Each row is a point. The points of each table are mixes of a few directions, plus a little noise. How many directions does each table use, and how many do they share? Where both have some left over, give the other angles between the two spaces (their principal angles), to ten degrees, smallest first.

First:
| -8.4 | -5.0 |  2.3 |
|  3.4 |  2.2 | -1.0 |
| -4.9 | -3.4 |  1.2 |
|  4.5 |  2.9 | -1.2 |
| -2.8 | -1.8 |  0.8 |
|  8.4 |  5.2 | -1.9 |
Second (4 x 3):
| -5.3 | -7.8 | -6.0 |
|  0.2 |  0.3 |  0.2 |
|  1.4 |  2.0 |  1.6 |
|  3.7 |  5.4 |  4.2 |
Directions: first 1, second 1, shared 0; angles 50

First:
|  -1.2 |  -0.5 |  -5.3 |   1.9 |
|   0.9 |   0.4 |   4.0 |  -1.5 |
|  -2.4 |  -0.7 | -11.3 |   4.0 |
|   2.0 |   0.7 |   9.8 |  -3.5 |
|   0.6 |   0.2 |   2.7 |  -1.0 |
Second (7 x 4):
|   0.0 |   2.2 |   0.5 |  -0.4 |
|  -1.8 |  -4.6 | -10.0 |   3.9 |
|   0.7 |   2.6 |   4.0 |  -1.6 |
|   1.1 |   5.1 |   6.6 |  -2.8 |
|  -0.2 |   0.5 |  -0.8 |   0.2 |
|  -1.6 |  -5.1 |  -9.0 |   3.6 |
|   1.9 |  -0.7 |   8.6 |  -2.9 |
Directions: first 1, second 2, shared 1

First:
|  -2.6 |  -5.1 |   0.8 |  -6.3 |   1.4 |  -3.3 |
|  -3.2 |  -0.4 |   4.4 |   4.0 |   8.4 |   6.9 |
|  -2.8 |   3.6 |   2.9 |  -0.5 |   1.4 |   2.3 |
|   4.1 |  -3.3 |   7.5 |   3.8 |   0.0 |  -6.0 |
|   2.5 |   4.6 |  -1.9 |   2.6 |  -3.9 |   0.5 |
|   2.3 |  -1.6 | -10.9 |  -4.5 |  -6.4 |  -2.6 |
|   0.0 |   1.6 |  -2.8 |   0.7 |  -0.8 |   2.3 |
Second (7 x 6):
|  -2.8 |  -0.7 |   0.5 |   0.5 |  -6.6 |   7.0 |
|   0.1 |   1.8 |   1.7 |  -2.5 |   1.6 |   3.4 |
|   0.6 |   0.1 | -10.6 |  10.5 |   4.9 |   4.4 |
|   1.5 |  -1.6 |   0.2 |  -0.1 |   1.0 |  -9.1 |
|   0.4 |   1.6 |   4.0 |  -4.9 |   1.4 |   0.0 |
|   2.0 |  -0.3 |   2.5 |  -3.1 |   2.8 |  -9.2 |
|  -2.0 |  -0.7 |   1.5 |  -0.5 |  -5.3 |   3.6 |
Directions: first 4, second 3, shared 1; angles 40, 70

First:
|   1.2 |   3.3 |  -0.5 |   3.2 |  -5.5 |  -0.9 |   2.5 |  -5.0 |
|  -1.4 |  -6.7 |   1.0 |   1.1 |   2.6 |  -8.4 |  -2.7 |   2.0 |
|   1.8 |   0.8 |   4.5 |  -0.2 |   3.5 |   2.4 |  -1.8 |   1.9 |
|  -6.8 |   2.1 |  -5.0 |   2.8 |  -4.4 |   2.9 |   8.5 |  -2.1 |
|   3.3 |  -0.7 |  -9.4 | -11.0 |  -0.6 |   3.6 |  -5.4 |   2.1 |
|   4.0 |  -0.3 |   9.1 |   1.9 |   5.2 |  -1.6 |  -4.5 |   1.9 |
|  -2.3 |   1.7 |   0.3 |   2.1 |  -0.7 |   2.0 |   3.4 |  -0.6 |
Second:
|   1.4 |  -3.4 |   2.8 |   1.9 |  -3.4 |  -0.8 |  -5.6 |  -1.0 |
|  -0.4 |  -0.1 |   1.4 |   2.6 |  -2.6 |  -0.1 |   0.1 |  -1.5 |
|  -2.2 |   0.7 |   0.6 |  -2.5 |   7.6 |   1.8 |   2.7 |   4.7 |
|   6.2 |  -4.3 |  -3.5 |  -5.6 |  -3.4 |  -3.3 | -10.4 |  -0.5 |
|  -3.1 |  -1.9 |   7.5 |   6.1 |   0.0 |   2.0 |  -0.2 |   0.8 |
|  -0.8 |   6.5 |  -7.7 |  -4.2 |   3.5 |   0.0 |   9.2 |  -0.1 |
|  -1.9 |   6.0 |  -6.1 |  -4.0 |   5.3 |   0.8 |   9.2 |   1.2 |
|  -2.6 |   1.7 |   2.6 |   5.0 |  -1.7 |   1.2 |   4.1 |  -1.8 |
|   3.3 |  -4.9 |   2.6 |   0.8 |  -4.9 |  -1.7 |  -9.2 |  -1.3 |
Directions: first 4, second 3, shared 2; angles 50

First:
| -5.2 | -5.3 |  3.5 | -0.3 |  4.2 | -4.6 | -4.3 |  6.1 |  6.8 |
|  1.1 |  0.0 |  2.1 |  0.4 |  2.9 | -0.9 | -0.6 |  1.5 |  0.3 |
|  2.1 |  3.1 |  0.2 |  1.3 | -1.7 | -0.2 |  0.1 | -2.2 | -3.2 |
| 10.0 |  5.4 |  3.2 |  1.0 |  6.8 |  3.8 |  3.4 | -2.8 | -6.0 |
| -9.6 | -8.7 | -5.8 | -4.4 | -2.9 |  2.6 |  1.0 |  2.9 |  8.1 |
|  1.1 |  2.7 |  0.0 |  1.7 | -3.1 | -1.3 | -0.5 | -2.2 | -2.9 |
| -6.6 | -4.5 | -4.4 | -2.0 | -4.4 |  0.7 |  0.1 |  0.7 |  4.3 |
|  6.4 |  7.2 |  1.4 |  2.8 | -1.7 | -0.5 |  0.8 | -4.6 | -7.5 |
Second, 7 rows:
|   3.9 |  -3.4 |   0.2 |  -4.4 |   3.9 |   0.1 |  -0.7 |   1.5 |   0.6 |
|   9.0 |  -7.7 |  -0.3 | -10.3 |   6.6 |  -1.0 |  -2.3 |   2.7 |   0.5 |
|  -4.5 |   3.2 |   1.8 |   5.3 |   1.6 |   2.9 |   2.9 |   0.2 |   1.7 |
|  -6.7 |   5.9 |  -0.3 |   7.5 |  -6.5 |   0.0 |   1.2 |  -2.5 |  -1.0 |
|   2.5 |  -2.9 |   1.9 |  -2.5 |   8.2 |   2.8 |   1.6 |   2.8 |   2.6 |
|  -1.1 |   1.0 |   0.0 |   1.3 |  -1.2 |   0.0 |   0.2 |  -0.5 |  -0.2 |
|  -3.0 |   3.9 |  -3.2 |   3.1 | -12.7 |  -4.6 |  -2.9 |  -4.3 |  -4.3 |
Directions: first 3, second 2, shared 1; angles 90

First (10 x 11):
|   2.4 |  -5.0 |  -2.9 |   2.6 |  -6.9 |   7.6 |   3.9 |   5.8 |  -6.9 |   7.7 |  -2.3 |
|   2.2 |  -3.3 |   6.9 |  -1.1 |   5.7 |   0.5 |   3.3 |  -4.2 |   5.4 |  -3.1 |   5.0 |
|  -2.6 |   4.7 |   0.3 |   1.9 |   1.8 |  -2.1 |  -3.7 |   0.2 |   2.1 |  -1.2 |  -1.4 |
|   0.5 |   3.3 |   2.6 |  -9.5 | -11.3 |  -6.2 |  -3.8 |  -1.4 |   0.4 |  -3.0 |  -5.2 |
|  -0.1 |  -2.9 | -10.8 |   2.9 |   0.8 |   1.9 |   1.8 |   2.5 |  -7.8 |   3.3 |   0.6 |
|   0.8 |  -4.1 |  -6.1 |   2.2 |   2.3 |   2.4 |   3.0 |   0.8 |  -4.6 |   2.2 |   2.2 |
|  -1.6 |   4.7 |   4.1 |  -0.9 |  -1.4 |  -2.5 |  -3.5 |  -0.2 |   3.6 |  -1.7 |  -2.4 |
|   2.0 |  -3.1 |   7.8 |   0.9 |   4.6 |   2.9 |   3.5 |  -2.3 |   5.2 |  -0.7 |   4.0 |
|  -0.3 |  -2.5 |  -6.1 |   2.1 |   7.2 |  -0.3 |   2.0 |  -1.6 |  -2.0 |  -1.1 |   4.4 |
|  -3.0 |   7.9 |   4.1 |  -0.8 |  -2.6 |  -4.1 |  -6.2 |   0.2 |   4.4 |  -2.5 |  -4.4 |
Second, 11 rows:
|   0.6 |   3.7 |  -2.8 |  -4.5 |   3.0 |   1.5 |   4.5 |   0.2 |   2.0 |   2.9 |  -3.8 |
|   0.1 |  -4.7 |  -2.3 |   3.6 |  -2.1 |  -2.4 |  -5.7 |  -0.2 |  -6.1 |  -2.3 |   0.2 |
|  -0.3 |  -0.3 |   1.4 |   0.9 |  -0.6 |   0.1 |  -0.2 |   0.0 |   0.5 |  -0.5 |   1.1 |
|  -1.1 |   2.6 |   7.6 |   0.5 |  -0.5 |   1.9 |   3.4 |  -0.1 |   7.3 |   0.0 |   4.6 |
|  -0.6 |  -2.2 |   3.6 |   3.9 |  -2.2 |  -0.9 |  -2.8 |  -0.4 |   0.0 |  -2.0 |   3.7 |
|  -0.4 |  -2.7 |   1.6 |   3.4 |  -2.2 |  -1.3 |  -3.3 |  -0.3 |  -1.7 |  -1.9 |   2.5 |
|  -0.2 |  -3.8 |   0.1 |   3.7 |  -2.1 |  -1.8 |  -4.5 |  -0.1 |  -3.5 |  -2.2 |   1.7 |
|   0.2 |  -3.3 |  -3.1 |   1.9 |  -1.2 |  -1.8 |  -4.0 |  -0.1 |  -5.0 |  -1.3 |  -0.8 |
|   0.1 |  -4.2 |  -2.4 |   3.0 |  -1.8 |  -2.3 |  -5.1 |  -0.1 |  -5.7 |  -2.0 |   0.0 |
|   0.4 |   0.1 |  -1.4 |  -0.9 |   0.5 |  -0.1 |   0.0 |   0.1 |  -0.5 |   0.5 |  -1.1 |
|   1.2 |  14.5 |  -2.1 | -15.2 |   9.3 |   6.9 |  17.7 |   0.9 |  13.1 |   9.3 |  -7.8 |
Directions: first 4, second 2, shared 0; angles 30, 90
